Each row of a before or after table is a point. The points were changed in one or more steps. Then noise was added and the rows were shuffled. The steps act on columns, c1 being the first. What was done? A step turns or swaps two columns, mirrors them in a line or flattens them onto one, adds a multiple of one to another, or multiplies or shifts one. Angles are multiples of 10 degrees, from the lower column toward the higher: turns from -170 to 170, lines from 10 to 170 but not 90. Use the fewest steps. Two steps may share a column if one is a turn and the other turns, adds or multiplies; they go together, in the order done. Otherwise the lowest column goes first.
In the rows, 128 means zero.

Before (9 x 3):
[[118 104 157]
 [105  91 136]
 [ 98 127 117]
 [122 159 132]
 [132 145 150]
 [100 133 137]
 [167 219 166]
 [ 99 133 120]
 [147  91 124]]
After (9 x 3):
[[ 95 127 123]
 [180 217 148]
 [144  89 119]
 [101 133 150]
 [120 160 128]
 [111  96 141]
 [102 133 129]
 [137 148 148]
 [127 101 154]]
Steps: turn c1 and c3 by -20 degrees

Before, 10 rows:
[[125 142 116 139 152 136 105 129 163]
 [120 121 132 135 161 118 113 114 121]
 [166 164 118 132 155 113 116 100 125]
 [115 134 111  25 141 126 120  82 215]
 [118 137 134 138 120 104 198 134 119]
 [109 150  74 100 157  89 123 142 134]
 [113 165 141 135 143 142 103 105 125]
 [130 139 140 111 134 112 110 152 121]
 [120 130 128 135 154 194 111 125 120]
 [118 129  83 114 111  90 116 134 123]]
After, 10 rows:
[[138 122 137 135 208 117 109 123 131]
 [128 148  72 101 199  90 137 118 143]
 [137 130  86 112  85  89 127 114 134]
 [ 58 135 112  26 159 125  84 144 180]
 [138 165 141 135 165 141  99 121 138]
 [114 162 118 133 198 112  98 131  92]
 [140 137 135 141 109 106 169 184 132]
 [137 141 138 108 143 110 139 100 125]
 [135 130 129 137 190 196 115 116 130]
 [100 142 116 138 189 136 118 109 149]]
Steps: mirror c1 and c9 in the line at 120 degrees; multiply c5 by 2.5; mirror c7 and c8 in the line at 30 degrees

Before, 9 rows:
[[150 161 109 142 125 132  85 131 136 152  99 149 163 112  83  95 146 106]
 [103  84 179 139  93 144  84 109 116 169 115 174 141 177 128  99 135 106]
 [ 84 123 116 158 129 103 132 139  71 171 106 116  96 120  84 110 101 177]
 [109 104  97 118 107 149 101 115 164 118 116 157 128 139 116 115 128 197]
 [149  87 178 169 149  98 134  82  96 118  91 138 166 116  93 165 122 132]
 [132 127 136 162  86 147  73 140  89 122 109 112 119 163 162 155 106 183]
 [ 87 110 127  88 153 182 152 108 119 136 156 113  87 127  72 105 108 130]
 [126  68 130 103 111 140 141 115  88 150 111 121 106 182 162 123 127 111]
 [166 125 138  82  88 191 134 155 115  93 128  87 136 107 161 105 163 136]]
After (9 x 18):
[[126  69 129 107 156 140 120 111  90  92 110 122 104  78 106 129 135 110]
 [ 86 124 116 158 110 104 130 138  69  88 107 120  96 140 163 116 150 178]
 [ 89 113 125  92  78 183 127 108 114 121 156 113  86 130 164 113 160 126]
 [154 163 107 146 107 131 135 129 136 102  99 151 163 150 171 103  91 103]
 [147  84 176 168  93  98 128  77  94 140  90 139 164 133 147 157 138 134]
 [106  87 175 134 163 144 141 108 117  81 112 176 140  84 145 102  97 103]
 [134 128 132 162 180 148 153 140  87 126 106 113 121  92 119 150 115 185]
 [111 106  96 121 139 149 138 115 160 140 115 156 131 113 148 118 116 201]
 [169 130 135  81 183 187 116 148 117 165 128  89 132 143 117 109 101 135]]
Steps: turn c5 and c15 by -150 degrees; turn c7 and c17 by 150 degrees; multiply c7 by 0.4; turn c10 and c14 by 170 degrees; multiply c16 by 0.7
